Rows are points. The points of each table are mixes of a few directions, plus a little noise. Count the directions of each table, and those that both share. Where both have some left over, give the other angles between the two spaces (their principal angles), to ten degrees, smallest first.

First (6 x 2):
[[ -9  -3]
 [-26  -8]
 [ 13   4]
 [ 92  29]
 [-39 -13]
 [-31 -10]]
Second (5 x 2):
[[-41 -14]
 [-47 -15]
 [ -5  -1]
 [ 75  23]
 [ 17   5]]
Directions: first 1, second 1, shared 1

First (6 x 4):
[[-20 -11   3  14]
 [ -5  -2   1   4]
 [-40 -23   5  27]
 [-58 -34   7  38]
 [ 90  51 -10 -60]
 [ 34  19  -4 -22]]
Second (7 x 4):
[[   1    0    0   -1]
 [  15    9   -2   -9]
 [-114  -66   14   76]
 [  15    9   -1  -12]
 [   5    3   -1   -4]
 [  51   30   -6  -35]
 [  27   15   -3  -18]]
Directions: first 1, second 1, shared 1

First (10 x 9):
[[  69   16  -13    3   79   44   43  -39  -50]
 [ -45  -52  -58   16 -113   61    1   42   56]
 [ -41  -28  -20    5  -74   11  -14   31   39]
 [ -14    8   20   -5    0  -32  -16    4    3]
 [   6    2    1    0    7    1    2   -2   -4]
 [   1   14   20   -5   21  -26   -9   -6   -8]
 [ -25   12   30   -8   -4  -50  -27    8    8]
 [   0    3    5   -2    3   -6   -3   -1   -2]
 [ -26   12   31   -8   -3  -53  -28    8    8]
 [  75   13  -17    5   82   55   50  -43  -51]]
Second (9 x 9):
[[-13  58  -9 -29 -23 -35  17  10   2]
 [ 14 -15  35  22  17  28 -51   0   7]
 [  4  42 -11 -29 -24  32 -13  31 -39]
 [  7  16 -11 -15  -6  -4   5  10 -36]
 [  4  40  17 -14  -7   9 -29  16 -10]
 [-16 -20 -21  -7  18 -18  57 -19   9]
 [-24 -26  12 -15 100 -53  90 -59  12]
 [-14  -7 -11   0 -28  63  -7  16  29]
 [ 37 -87   0  87 -50 -22 -70  -5  25]]
Directions: first 2, second 5, shared 1; angles 40

First (9 x 14):
[[-26   9  -2 -11 -15  16  21   8 -31  19 -45  -8  -3 -41]
 [ 21   9 -19  14 -12  -8  34   5  52  22  78  12  27  38]
 [ 20   0 -48  23  -8 -30 -11  36  38  15  15 -23  17  22]
 [ 25 -49  30  35  57 -14  -2 -38  26 -13   3  25 -36  -6]
 [ -7 -28  -5  24   7 -34 -74  24  29 -40   0 -29 -16  31]
 [ 72  53  -8 -29  21  21   0 -12 -68  -2 -24  11  39  30]
 [-68 -35  24 -38 -18   0   4 -35  23  -8   9  18 -56 -55]
 [ -3  60 -28 -29 -43  29  32  32 -53  33 -28 -16  46  -8]
 [-34 -19  56  10  10  20  -3 -20 -17 -25  -8  10 -19 -10]]
Second (11 x 14):
[[ -32   13  -63   29   28   24   30 -104   58   41  121   -2   42   51]
 [  35  -10   51  -42   45    7    5   19  -32   38  -27   -3    3    8]
 [  -5   13  -33   -6   -1  -27  -30    5   -2  -35  -28   15  -62   45]
 [   9   30  -10    0   22   21   -3    3  -25   16   34   -9   -2   35]
 [  44  -76   -2  -27 -107  -39  -43   31   23   -3  -71  -33  -31   -9]
 [  -7   32   29    6   29    7    6   18  -39  -11    4    5   -2   -5]
 [   0   15   23   10   -2   14    5   29  -25   -6   -1   -5   17  -30]
 [ -10   -3   46    9   -7  -16    7  -11  -16   -5   11  -11    9  -15]
 [  -9  -38  -16  -17   -3  -38   -4  -34   47  -10  -36   20  -26    8]
 [ -23   18  -17   34   -3   37   27   12   14   -7   23    9   52  -59]
 [  -2    8   -7    3    0   10    1   32   -3  -17  -28   13    1  -29]]
Directions: first 6, second 6, shared 0; angles 40, 40, 40, 50, 50, 90
